Each row is a point. Each copy is the shape, with its points in the same order, stretched, turned, moved and blurred by noise. Say if it was mirrored as well.

Shape (6 x 2)
[17 -7]
[15 26]
[-19 42]
[-2 -52]
[26 33]
[-49 -13]
Copy 1 (6 x 2)
[-18 6]
[-2 36]
[35 31]
[-19 -48]
[-8 48]
[42 -38]
Copy 1 is: mirrored
Copy 2 (6 x 2)
[14 24]
[6 -15]
[-25 -34]
[-15 59]
[20 -15]
[-59 -2]
Copy 2 is: mirrored
Copy 3 (6 x 2)
[8 -22]
[18 10]
[-14 28]
[-32 -61]
[32 12]
[-58 -13]
Copy 3 is: only turned

Shape (6 x 3)
[-50 12 40]
[-19 -3 -17]
[-16 -19 -11]
[-19 -24 35]
[1 -30 -69]
[37 -15 -29]
Copy 1 (6 x 3)
[-23 14 54]
[24 -6 22]
[11 -29 21]
[-34 -22 27]
[67 -46 1]
[13 -23 -30]
Copy 1 is: mirrored
Copy 2 (6 x 3)
[-39 23 40]
[-23 -22 -9]
[-10 -27 3]
[4 5 40]
[-9 -73 -42]
[23 -29 -42]
Copy 2 is: only turned

Shape (11 x 6)
[31 -3 28 -16 47 19]
[18 19 33 -10 6 20]
[-30 19 48 23 18 18]
[-35 1 -10 43 12 -12]
[-36 -16 11 -34 -27 -29]
[-19 -3 -47 -35 -24 23]
[-61 36 -26 -26 -18 7]
[-71 4 -9 -23 18 -50]
[-11 27 66 -17 10 2]
[90 2 -18 -35 -5 -3]
[-4 -4 23 39 33 15]
Copy 1 (11 x 6)
[22 8 20 27 48 6]
[15 -5 29 11 2 -3]
[-24 -7 31 58 -16 -24]
[-33 -31 -40 42 -25 -5]
[-45 -41 -1 -37 -11 -38]
[-19 -11 -13 -55 -30 33]
[-39 12 -23 -36 -57 -11]
[-55 0 -50 -19 -7 -55]
[-5 1 46 28 4 -49]
[83 -36 9 -39 40 20]
[-17 -16 3 63 10 7]
Copy 1 is: only turned
Copy 2 (11 x 6)
[43 -7 -18 20 46 20]
[27 1 0 15 4 34]
[17 -18 -37 28 -30 40]
[-16 -2 -50 8 -22 -12]
[-6 -52 19 -26 -26 -18]
[-57 -17 31 -22 26 7]
[-40 -15 12 -45 -25 37]
[-4 -39 -28 -68 -24 -15]
[51 -25 -7 2 -28 38]
[32 34 46 -1 65 -26]
[15 -4 -50 38 2 13]
Copy 2 is: mirrored
Copy 3 (11 x 6)
[9 10 -34 -59 26 -13]
[8 36 2 -47 -7 -7]
[-38 48 -5 -26 5 33]
[-52 39 -12 32 1 5]
[0 -6 61 13 6 11]
[44 25 26 40 2 -4]
[1 59 61 42 20 8]
[-48 16 57 41 60 3]
[-19 37 28 -58 10 15]
[48 3 -4 -57 -29 -84]
[-36 32 -42 -15 0 12]
Copy 3 is: mirrored
Copy 4 (11 x 6)
[27 -32 -20 9 16 28]
[35 -3 -13 1 -13 25]
[-4 -4 11 16 -33 24]
[-20 17 6 34 -20 -38]
[16 15 27 -38 8 -16]
[8 62 -28 -10 26 -20]
[-18 50 -23 -23 -20 -20]
[-35 4 4 -45 -8 -38]
[28 -24 10 -21 -32 37]
[82 -7 -51 4 37 -17]
[-1 -7 2 47 -9 6]
Copy 4 is: mirrored

Shape (13 x 8)
[-40 -11 28 -13 -20 29 -31 -65]
[-15 9 -35 29 -10 30 9 -1]
[16 -36 -17 -5 49 -26 3 -1]
[-33 29 45 -7 7 -57 -42 14]
[2 2 13 27 48 2 19 -53]
[42 -7 -2 21 -20 31 -8 13]
[49 -6 -17 -5 11 31 15 -50]
[45 -22 -45 -33 -29 -2 14 8]
[-20 11 6 -13 10 -8 -55 -34]
[-25 -13 19 -3 51 -8 20 8]
[44 34 -29 56 36 7 -34 -18]
[50 14 0 -30 25 15 23 -26]
[-2 -27 -39 -17 -39 -59 -28 -23]
Copy 1 (13 x 8)
[11 20 46 -32 -73 17 82 -43]
[-37 -16 17 33 -50 -4 36 35]
[-28 -26 -13 6 43 5 4 -11]
[18 -35 41 -96 -10 -32 -1 -23]
[-34 36 35 20 25 -36 18 -17]
[33 -17 -8 34 -29 -8 14 29]
[-4 36 -33 33 -2 -16 47 -10]
[3 -37 -75 15 -25 13 14 -3]
[8 -10 30 -52 -20 -9 74 -19]
[-34 1 28 -12 15 4 -26 -12]
[-7 -2 19 36 36 -60 50 54]
[-2 50 -42 -3 13 -16 13 -6]
[-5 -77 -43 -36 -27 -9 50 -44]
Copy 1 is: mirrored
Copy 2 (13 x 8)
[6 -26 -16 7 -89 16 -39 10]
[15 -16 -56 -1 0 32 24 12]
[0 5 0 -8 66 -25 -32 12]
[-51 50 9 71 -18 -6 -21 -2]
[36 8 -22 6 20 13 -26 -38]
[39 -11 3 -5 12 12 32 47]
[61 -12 -7 -42 1 -14 8 5]
[17 -26 10 -47 16 -38 35 30]
[-2 19 -20 26 -38 -18 -35 19]
[-20 16 -4 -5 32 23 -33 -17]
[67 39 -55 34 41 -9 12 27]
[51 26 15 -39 7 -14 20 -10]
[-20 -32 -9 18 0 -82 -13 17]
Copy 2 is: only turned

Shape (15 x 11)
[3 10 -2 -42 -12 22 -22 10 -41 -22 10]
[-3 -66 36 33 10 -57 -1 -15 -1 -12 6]
[45 -63 61 -15 -6 17 10 -3 45 49 27]
[-46 10 28 -19 47 -52 54 -13 59 -3 -53]
[-27 22 -8 36 -16 8 14 -27 -15 -30 38]
[11 12 39 41 58 10 12 45 -43 22 -21]
[7 -7 3 37 -11 28 -8 27 -10 -29 33]
[5 4 11 -19 -17 39 -11 -56 1 -5 8]
[-8 26 -29 -35 58 14 50 -50 -37 7 13]
[20 9 7 14 -33 29 48 -1 -15 -23 -6]
[-21 -33 52 -11 47 -31 31 46 58 -40 -40]
[35 1 30 33 12 -41 -3 -33 -29 -36 45]
[40 10 31 58 -22 -9 53 -52 51 32 32]
[46 -40 -28 18 16 -1 -47 -1 45 0 -16]
[22 1 -31 -22 22 -44 -43 16 -33 8 6]
Copy 1 (15 x 11)
[-43 23 1 -26 -36 10 25 -36 -2 -16 9]
[-12 5 26 -8 34 -28 -5 7 -49 -38 -26]
[0 -34 30 4 13 -17 50 -50 -64 16 -44]
[16 1 5 45 32 -48 -3 -38 42 -23 -27]
[14 33 -23 -1 -32 16 -25 -36 -29 -10 2]
[-13 18 -36 -1 22 28 74 6 -13 -40 24]
[-11 9 -8 -24 -5 38 14 -33 -35 -18 32]
[4 36 5 -11 -37 8 9 -45 -14 26 -47]
[36 43 3 30 -74 1 28 -29 -11 -44 -18]
[18 11 -15 -41 -23 -19 8 -40 -1 -3 30]
[-13 -8 30 7 65 -25 20 -48 22 -49 12]
[-12 51 20 0 1 -16 3 7 -63 -12 5]
[56 -1 -8 25 4 -36 -6 -26 -51 49 -23]
[-7 -11 48 -5 15 31 21 5 -7 20 -26]
[-53 5 23 15 -20 5 26 24 -8 -20 6]
Copy 1 is: mirrored
Copy 2 (15 x 11)
[-4 -29 0 -49 -58 -26 -25 19 -8 -21 3]
[-34 -32 16 63 3 -32 23 -23 58 -24 -11]
[37 -60 -59 14 16 -11 20 36 76 3 -11]
[-25 -56 -40 24 65 -12 36 -28 -46 58 -62]
[20 20 5 4 -28 -52 17 -16 -24 -36 32]
[-13 -23 -1 5 61 -13 -62 -14 -4 21 47]
[23 -1 -10 16 -27 -36 -34 11 -7 -53 16]
[50 -17 -19 -37 -47 -17 26 -11 13 -24 7]
[-30 -14 -50 -53 -1 -12 40 -41 -48 13 51]
[53 -40 -18 7 -38 -5 18 15 -41 -11 22]
[-14 -85 -48 54 49 -18 -20 -8 -33 14 -77]
[3 -25 40 4 3 -48 29 -18 19 -69 39]
[73 -10 -17 29 43 -10 76 13 7 -16 25]
[0 1 -27 13 1 58 -8 6 27 -64 -51]
[-69 -2 27 -38 -9 3 -23 19 20 -30 -12]
Copy 2 is: mirrored
Copy 3 (15 x 11)
[-47 -13 -14 11 -3 18 -24 -21 4 3 -33]
[33 10 -20 18 -18 -60 -30 11 -29 -23 22]
[40 -20 25 32 -17 16 -49 48 -39 -8 -60]
[4 45 36 4 -14 -70 -10 18 -3 64 31]
[-4 17 24 5 18 11 14 -37 3 -16 27]
[-27 -12 -5 35 -79 4 -19 28 -20 12 37]
[7 -12 -2 17 -5 27 -23 -13 22 -26 12]
[-15 32 23 5 28 36 -11 3 -28 -6 -27]
[-75 -8 34 11 4 -8 34 25 -26 23 11]
[-9 15 17 8 -23 20 16 5 27 -17 -30]
[16 16 17 28 -32 -63 -60 30 39 30 17]
[0 -1 12 -20 -26 -27 -24 8 -20 -63 23]
[63 25 58 -22 -19 17 17 37 -36 -25 3]
[35 4 -46 -19 2 11 -36 58 -18 8 21]
[-31 -37 -54 -25 -24 -25 -23 2 -28 22 11]
Copy 3 is: only turned
